Every row gives one point. Each copy is the shape, with its points in the same order, stretched, turned, moved and blurred by noise. Is it also mirrored, or only turned?

Shape:
[[-139,159,-265],
[-30,-53,-89],
[-167,-263,356],
[-26,315,-33],
[221,258,9],
[51,88,183],
[227,209,-201],
[74,156,-96],
[73,203,-164]]
Copy 1, 9 rows:
[[-358,-56,-55],
[-161,-88,78],
[503,187,180],
[-28,-331,-269],
[-18,-628,-266],
[259,-315,-129],
[-332,-580,-181],
[-149,-359,-125],
[-251,-383,-160]]
Copy 1 is: only turned
Copy 2:
[[25,-171,-218],
[45,15,-179],
[-237,242,110],
[77,-188,37],
[260,-83,51],
[24,33,117],
[350,-124,-143],
[167,-110,-75],
[188,-136,-128]]
Copy 2 is: mirrored
Copy 3 (9 x 3):
[[-105,-155,-350],
[-113,-53,-72],
[145,360,225],
[69,-167,-209],
[49,-270,-21],
[120,-15,74],
[-123,-329,-138],
[-33,-188,-126],
[-52,-230,-206]]
Copy 3 is: only turned
Copy 4, 9 rows:
[[259,-65,-28],
[75,-32,129],
[-256,244,311],
[93,16,-247],
[-52,-104,-298],
[-171,49,-112],
[154,-222,-223],
[73,-99,-116],
[148,-125,-191]]
Copy 4 is: mirrored

Shape (7 x 4):
[[-179,-165,-143,-294],
[-270,-106,-277,-32],
[-119,-206,60,-228],
[185,164,114,116],
[181,195,-315,192],
[129,-119,-93,94],
[158,-41,177,-201]]
Copy 1:
[[211,-98,213,197],
[256,-61,-91,158],
[27,-170,250,200],
[-323,-39,-10,-158],
[-52,233,-270,-115],
[-173,49,-59,150],
[-200,-44,310,30]]
Copy 1 is: only turned
Copy 2:
[[-157,-323,412,138],
[-45,-473,228,21],
[-56,-143,391,-8],
[77,189,-245,-214],
[-224,-156,-385,-118],
[-208,-40,-47,-342],
[-101,201,141,-97]]
Copy 2 is: only turned
Copy 3 (7 x 4):
[[197,-138,141,-202],
[-6,8,232,-348],
[134,-212,68,-106],
[-28,62,-84,160],
[-27,285,-4,-139],
[-22,11,-54,-187],
[182,-153,-111,150]]
Copy 3 is: only turned
Copy 4, 7 rows:
[[48,579,-379,-236],
[-88,483,-113,-426],
[-67,316,-423,-112],
[-101,-206,101,183],
[178,-97,322,-73],
[64,-118,-169,-100],
[33,9,-336,247]]
Copy 4 is: mirrored

Shape, 12 rows:
[[-257,332,-265,124,276,7],
[61,-32,-138,77,-86,-277],
[-17,83,166,-219,286,204],
[-74,222,12,229,-223,211],
[-304,112,121,99,262,75],
[146,-64,-268,-317,-162,-63],
[-149,-166,132,-255,135,-188],
[-161,-232,-253,216,-158,114],
[196,-140,-98,-54,29,85],
[-59,-229,-86,145,148,-176],
[-208,-225,294,109,114,164],
[109,207,279,177,184,-225]]
Copy 1:
[[469,41,-74,-27,-77,131],
[-67,-300,-252,78,116,-97],
[126,261,315,-249,-189,159],
[122,126,131,8,216,-179],
[344,169,77,-421,-56,146],
[-154,-488,-49,291,-67,-242],
[48,-331,-3,-232,-72,84],
[76,-169,-169,-47,45,-458],
[-182,29,-7,-71,-114,-185],
[52,-111,-246,-215,-36,-101],
[88,289,167,-581,-81,-79],
[-3,200,-16,-299,118,385]]
Copy 1 is: only turned
Copy 2, 12 rows:
[[-227,-204,-135,204,34,-61],
[52,99,-202,-101,222,115],
[-238,186,283,164,82,-228],
[-53,28,-96,9,-297,36],
[-48,-73,188,274,-10,-51],
[-114,319,-172,-139,311,-241],
[95,105,186,98,362,-157],
[106,349,-245,258,19,52],
[-151,400,-53,84,132,-11],
[103,184,-111,249,255,170],
[108,256,243,367,-25,31],
[-72,-172,159,-105,12,247]]
Copy 2 is: mirrored
Copy 3, 12 rows:
[[11,180,175,521,223,-246],
[276,33,-152,208,-151,-246],
[-215,-76,51,-361,205,56],
[-151,213,194,254,-143,339],
[-166,295,-91,59,192,106],
[-20,-423,-89,131,-40,-330],
[-114,-1,-443,-208,40,-237],
[77,30,-256,502,83,261],
[126,-248,-76,-12,59,78],
[307,79,-400,98,148,-32],
[-155,208,-356,-232,105,421],
[152,361,73,-243,-122,-107]]
Copy 3 is: mirrored
